Rows are points. Each table stands for the endless flat space through its points: a line for two points, a plane for three, and so on. The two share one point or none. Which?
In the rows, zero is written as 128.

First:
[[132 178 155]
 [133 170 150]]
Second (2 x 3):
[[140 162 123]
 [137 162 134]]
They share: [134 162 145]

First, 2 rows:
[[121 146 176 163]
 [137 130 170 157]]
Second, 2 rows:
[[127 137 178 128]
 [133 130 170 138]]
They share: no point

First, 5 rows:
[[128 164 136 140 132 107 143 126]
 [ 64 132  90 186 108  69 135 169]
 [168 178  91 124 145  62 109 103]
 [116 179 131 139 107  73 141 150]
 [134 162  82 137 139  49 106 127]]
Second (2 x 8):
[[ 85 153 118 171 135  73 160 123]
 [ 74 160 123 176 136  66 169 112]]
They share: no point

First (4 x 11):
[[118 147 125 163 165  82 192 120 151 148 139]
 [ 98 120 188 168 122 111 154 120 134 137 181]
 [131 163 213 149 143  96 165  96 182 159 216]
 [180 155 187 134 159 101 173 111 155 217 183]]
Second, 4 rows:
[[162 150 188 140 176 117 152 136 134 157 167]
 [180 131 184 185 129 137 158 138 140 124 141]
 [153 143 162 170 132 109 183 122 119 149 174]
 [117 104 190 169 143 121 131 132 191 150 114]]
They share: [126 134 166 158 144 101 170 120 140 163 165]

First:
[[ 97 123 158  89 136  83 163 134  94 107 125  61]
 [ 75 143 119 126 129  87 152 134 122 141 101 143]
 [ 76 143 125 120 125  86 161 134 119 134 110 132]
 [ 87 131 131 123 156  84 125 125 101 132  80 113]]
Second:
[[ 92 130 142 100 143  80 156 147 117 130 111  97]
 [ 89 121 142 106 119  98 150 117  87 112 120  85]]
They share: [ 91 127 142 102 135  86 154 137 107 124 114  93]

First, 3 rows:
[[115 143 141 131 145 100 114 130 109 154 136 143 142 105 109 143 151 122]
 [ 83 175 115 121 159  94 140 120 131 110 128 141 152  99 105 117 151 112]
 [107 159 126 144 154 119 133 123 130 144 128 164 145 124  91 128 155 111]]
Second, 3 rows:
[[128 158 151 113 104  64 118 119 121 157 173 132 140 119 158 128 154 126]
 [110 156 129 125 142  88 124 119 119 133 143 138 138 113 118 124 146 124]
 [112 152 119 130 151  91 124 113 117 122 139 137 128 121 109 116 137 130]]
They share: [ 99 159 128 126 152  97 127 125 120 132 132 142 147 102 107 130 151 117]

First, 6 rows:
[[133 171 160 147 131 112  94  84 114 138  93 106 135  76 156  75 120 193
  159 222 243 137  97 137]
 [191 159 123 133 190 178 179  99  78 122  84 131  92 161  90 101 182 135
  115 157 175 129 150  97]
 [109 129  79 119 148 136 111  58  36 176 125 142 118 143 107  56 146 126
   74 148 121 146 110 126]
 [180 136 127 139 191 200 171 120  62 172  88 157 105 180  72 119 160  95
   60 146 123 106 143  93]
 [112 144  71 155 159 120 127  32  66 136 100 129 109 144 104  79 164 163
  120 154 183 122  83 101]
 [192 192 163 115 161 160 171 139 162  98  97 118  97 142 137 142 156 172
  149 185 209 117 159 118]]
Second, 3 rows:
[[128 137 151 159 170 136 126  66 128 131 125 159 124 160 123 119 124 117
   96 199 176 153 110 122]
 [140 207 109 131 158 148 182  98  60 121  83 139  92  94  67  77 144 139
  118 133 202  85 134  90]
 [146 113 133 138 161 145 105  81 131 155 125 135 127 187 153 128 148 147
   99 199 146 156 110 134]]
They share: [146 156 118 131 158 148 140  92  96 142 104 133 110 145 115 104 150 148
 109 166 169 121 122 114]

First, 4 rows:
[[113 107 115 156 108  92 171 143 170 123 156 126 191 127  90 182 131 110
  104 146 169 105 141 114]
 [120  92 115 167 101  88 177 135 178 134 163 119 180 133  89 191 146 125
  109 150 157  99 127 115]
 [171  58  80 215  92 102 169 138 157  94 188  73 135 104 117 164 133 150
  138 124  88 103  53 132]
 [126  93 120 170 107  92 164 108 142 174 138  93 120 114 127 164 153 115
  143 194 118  83 138 122]]
Second (6 x 24):
[[158 159 105 168 161  91 137 126 196 140 188 146 128 103 126 185 138 106
  161 224 117  86 194 119]
 [136 130 113 155 137  43 156 161 191 100 115  74 148  43 125 222 173 126
  132 182 134  81 135 124]
 [111  76 122 182 138 123 169 119 157 158 149 156 167 143 105 149 119 126
  165 171 121 103 130 116]
 [115 123 100 163 105  60 179 192 136 164 178 138 208  63 146 219 107  96
  127 158 159 101  81 146]
 [162 130  49 155  82  98 187 105 151  98 147  64 151 113 132 157 152  57
  107 151 156 128 156 158]
 [ 93  78 153 167 145  51 161 178 175 129  95 104 174  53 109 218 155 164
  148 165 127  73  88 106]]
They share: [123 103 113 164 110  96 163 129 148 139 146 106 153 113 114 164 133 108
 126 166 139  97 137 120]

First, 4 rows:
[[173  76 111  73 145 100  65 154 120 196 215 138 190 124 152 120  96 121
  163  89 123 157  95 127]
 [181 157  69 112 189 117  74 169 196 162 142 131 136 147 108 190 163  76
   94 102 153 197 115 170]
 [185 147  72 110 186 119  69 161 187 169 152 135 139 152 119 186 153  84
   98  94 158 195 114 165]
 [172  87  96  79 157 100  64 172 145 190 202 122 193 112 127 134 113 113
  160 100 118 164 101 140]]
Second (4 x 24):
[[148 139 113  77 160  87 105 168 146 172 176 143 153 123 135 145 127  75
  128 103 134 174  90 145]
 [173 145  84  24 171  76  66 189 125 122 176 150 121 163 174 145 103  81
   54  79 167 149  92 179]
 [144 150 111  57 160  72 109 177 145 162 179 144 146 124 142 146 119  68
  112  97 149 177  83 153]
 [151 138 104  52 193  96  86 180 116 157 183 146 131 148 176 151 105  76
   92  82 147 132  99 169]]
They share: [164 127 105  87 156 100  87 162 146 167 170 144 154 133 132 142 133  87
 126 106 125 170  98 143]

First:
[[114 129 109 120 127 100 159 136  94 139 137 109 111  79 138 173 115 139
  124 134 155  96 167 105]
 [ 51 174  94 168  97 103 129 127  97 124 101 106 126 133 144 170  79 145
  181 161 161  75 152 144]
 [ 90 156 136 140 129  88 139  67 109 164 149  96 109  86 200 143 104 105
  150  76  82  85 158  68]
 [109 136 108 111 137  66 166  78  92 143 130  75 109  90 186 174 100 124
  132 101  87  84 156  68]
 [ 73 175  81 143  87 116 132 146  96 119  93 109 121 139 112 160  88 174
  170 169 162  87 168 123]
 [ 93 147  93 124 123  71 159  93  91 126 112  78 112 110 170 178  91 139
  149 127 108  76 154  93]]
Second (6 x 24):
[[151 174 129 135 125 131 153 162 124 179 103 127 133  94 165 176 121 144
  119 116 145 112 162 121]
 [ 95 162 141 115 119 122 136 101  69 198 112 131 115 107 172 137  71 109
  159 138 175 110 203  66]
 [127 172 107 110 159 100 151 140  96 154 109 141 137  79 152 186 106 111
  140  85 174  87 194 107]
 [ 45 146  73 110 126 102 138 114  56 108 143 121 162  79 128 192 125 112
  142 130 146 112 156  94]
 [ 77 143 174 176 111 105 124 115 127 217 146  94 101 117 148 125  52 143
  166 145 133  82 151  68]
 [123 159 114 107 110 131 152 166  92 157 115 132 148  99 134 182 138 152
  133 145 148 132 154 134]]
They share: no point

First:
[[121 125 136 114 161 151 141 137  68 123 159 156 162 143 156  99 152 108
  184 111 113 101 179 140]
 [158  95  76 159 140  79 117 143 100 138 140 113 135  84 185 138 124 127
  177  49 157 131 178 122]
 [182 122 106 142 157 115 105 115  99 111 111 112 124  97 166 125 124 141
  167  77 157 137 163 143]
 [171 135 122 133 168 124 115 118  97 101 120 125 137 123 169 120 133 130
  158  92 138 142 151 146]]
Second:
[[119 107 114 150 200 106 172  80 102 111 165 134 127 143 202 144 166 137
  179 116 115 100 135 107]
 [152 156 140 135 132 140 104 141  74 121 129 138 175  81 157  72 138 114
  192  99 120 119 177 138]
 [124 105 103 144 204 103 174  75  98 102 172 139 121 151 202 152 163 142
  169 105 121 105 138 111]
 [183 153 104 108 132 136  92 144  58  93 139 152 159 103 144  92 116 125
  153  52 149 148 197 165]]
They share: [154 125 118 132 161 124 123 128  89 114 135 132 144 122 168 117 137 123
 169  90 134 128 164 140]
